Each row of a before or after table is a point. The points were changed in one or more steps. Then noise was added and the rows were shuffled. The steps act on columns, c1 being the first. Name the steps. A step turns or swaps two columns, mirrors them in a line or flattens them onto one, adds a multiple of one to another, or multiplies or shifts one. Angles are multiples of 10 degrees, from the lower column toward the higher: turns from -170 to 170, lines from 10 to 170 but not 90. Use the fewest steps. Two steps may share a column if one is a turn and the other turns, adds or multiplies; they go together, in the order done. Otherwise the lowest column goes first.

Before:
[[-16  25  -3]
 [  3 -21  -3]
 [ 20 -26 -12]
 [  4  32 -60]
 [-13  25  -4]
 [  5  11 -15]
 [-42  11 -15]
 [ -2 -21  -3]
 [ 13 -24 -13]]
After, 9 rows:
[[ 26 -15  -3]
 [-21   9  -4]
 [-22  -1  -5]
 [-22  22  -9]
 [-21  19 -13]
 [ 12   3 -17]
 [ 31  -2 -62]
 [  0 -43 -15]
 [ 23 -20  -1]]
Steps: mirror c1 and c2 in the line at 40 degrees

Before:
[[ 19  12 -10  24]
 [-32 -60   5   0]
 [ 24   6   9  -2]
 [ 12 -58   1  30]
 [ 24   3 -19  -8]
 [  8  10  -5   4]
 [  0   3   7  -6]
 [ 13   6 -12  59]]
After, 8 rows:
[[  8  12  25  -5]
 [ 10   9  40 -23]
 [  5   1  15 -24]
 [ 59   3  18  21]
 [ -3   3  40  -2]
 [-17 -61  35  29]
 [ 30 -59  33   5]
 [ 32  16  20  -4]]
Steps: turn c1 and c4 by -60 degrees; shift c3 by 30

Before (13 x 8):
[[ 20 -35   2  13 -14  29   3  29]
 [ -3  -1   7 -25 -21  -1  -7  29]
 [ 25 -36  -7 -25  21  14  -7 -32]
 [  9  28 -14 -20 -13  16 -17 -23]
 [-28 -23   4  -1  22  -3  37   3]
 [-24  31 -22   3 -18  -9 -27 -12]
 [-14 -26  -4   1   9 -27 -24  29]
 [-37  -2 -41  28  10  28 -12  -5]
 [ -9 -13 -27  -4 -11 -21 -16 -25]
 [-15 -17   0 -26  17   8   4  25]
 [ 16  -9  21 -20   9   8  -3 -12]
 [-20   3  18  -8   0  23  -2  -8]
 [ 27 -17 -21 -14  38 -14  18 -16]]
After (13 x 8):
[[-29  12 -10  17  22  -4 -37   4]
 [ 20 -10  -2  13 -14  27  -3  29]
 [-21   5 -18   3  -1  23   6  -9]
 [-13 -40   1  30  17   9  -3  24]
 [ -4 -58  -6  20 -23  -1  10  30]
 [-16 -25   8  14  10 -28  22  28]
 [ 25  60   9  41  21  15   4 -33]
 [-11  45  28  12 -10 -21  12 -25]
 [-23  -4  25 -22 -16  -9  20 -13]
 [ 16  12 -19  23   9   9   6 -12]
 [-38  29  43 -20   8  26   5  -3]
 [ 27  29  18  20  37 -12 -24 -16]
 [  9  -2  16   0 -13  15  13 -23]]
Steps: turn c2 and c4 by -140 degrees; add -1.5 times c8 to c2; turn c3 and c7 by 170 degrees

Before:
[[ 22  30  11  -6  11  22 -25   0  18  18 -21]
 [  8  14   7   4  12  15 -12 -11  15 -20   7]
 [-16   3   2   4  -7 -60  33 -13  18 -27 -15]
 [-26 -34  15  -7  -5 -41  35  14  34 -14 -20]
 [ 10  12  13 -16  -5  13  -5 -27   3 -14 -22]
 [  8 -17  -4 -22   5 -38  33 -14  18 -10  -3]
 [ -1 -20 -24   9  22  -7 -34  -9  -8 -22 -19]
 [-23   9  -9 -15  13   9 -14 -16   0   5  -2]]
After (8 x 11):
[[  9  34   8   3  12  15 -12 -10  14 -19   6]
 [-27 -14  15  -8  -5 -41  35  13  35 -15 -20]
 [ 11  33  13 -16  -6  13  -5 -27   3 -15 -22]
 [ -2   0 -25  10  22  -7 -32  -9  -9 -21 -20]
 [-17  22   2   3  -8 -60  32 -13  18 -26 -13]
 [ 21  51  11  -7  11  22 -24   0  19  17 -21]
 [  8   3  -4 -22   6 -39  32 -16  17 -10  -2]
 [-24  30 -10 -15  13  10 -14 -17   0   4  -1]]
Steps: shift c2 by 20

Before, 12 rows:
[[ 60  -5  -3 -24  -7 -19  21  -5   5  22  -3 -13]
 [ -7  -6  -8  12   9 -14 -17   8  11  19  -2 -11]
 [ -3  -4 -17  -4 -17 -18   5  -3   4  20   8  -2]
 [ -1  -7  -7   5  -9   7  28  -1   7 -23  -5  -5]
 [ -4  -4   5   3 -16  10 -19  -6  -5  15  -7 -11]
 [ -6  30  24   8  -8  -2  -8  12 -58  13  19  29]
 [ 41  -8  -3 -10   6   8 -15   0 -13   8  25  42]
 [ -8  24 -13 -27  24  22 -11   0   9  24  -8 -17]
 [  2  -7 -13   3  -9  17 -14  25   8  25  22 -22]
 [ -2  21  -8   7  -9 -14 -10  -6   7 -49   8   0]
 [ 14  -9  34 -44   2  -8 -10  -9   6   9  -5 -16]
 [  2  -8 -14  -6 -20 -14 -18  29  10  21 -10 -13]]
After:
[[-13   2   1   4  13  21 -11  27   8  46  23  25]
 [ -6   3  -1   6  12  12 -17  -1   6  -3  -6 -21]
 [ 24  39  -8   9  12  -3  28  14 -57  32  19 -10]
 [-18   4  -4  -5   4 -23  -4  -5   6  41   8  -3]
 [ -4   3  41 -11  24  14  45  -2 -13  30  26  -6]
 [ -9  31  -4   5  13 -20   3  -7   8 -26   7   7]
 [  5   5  -3   2   3  13   1  -8  -7  35  -6  23]
 [ 36   1  14 -44  23 -11  -8  -8   7  29  -5  18]
 [ -2   2  62 -25  12 -24 -22  -4   5  40  -4 -11]
 [-16   1   1  -6   1 -18  -2  27  10  44 -10  22]
 [ -9   6  -7  11  31 -17  -1   8  12  41  -2  20]
 [-13  35  -7 -28  43  26 -11  -1   7  44  -7  17]]
Steps: swap c1 and c3; shift c2 by 10; shift c5 by 20; multiply c6 by 1.3; turn c7 and c12 by -120 degrees; shift c10 by 20
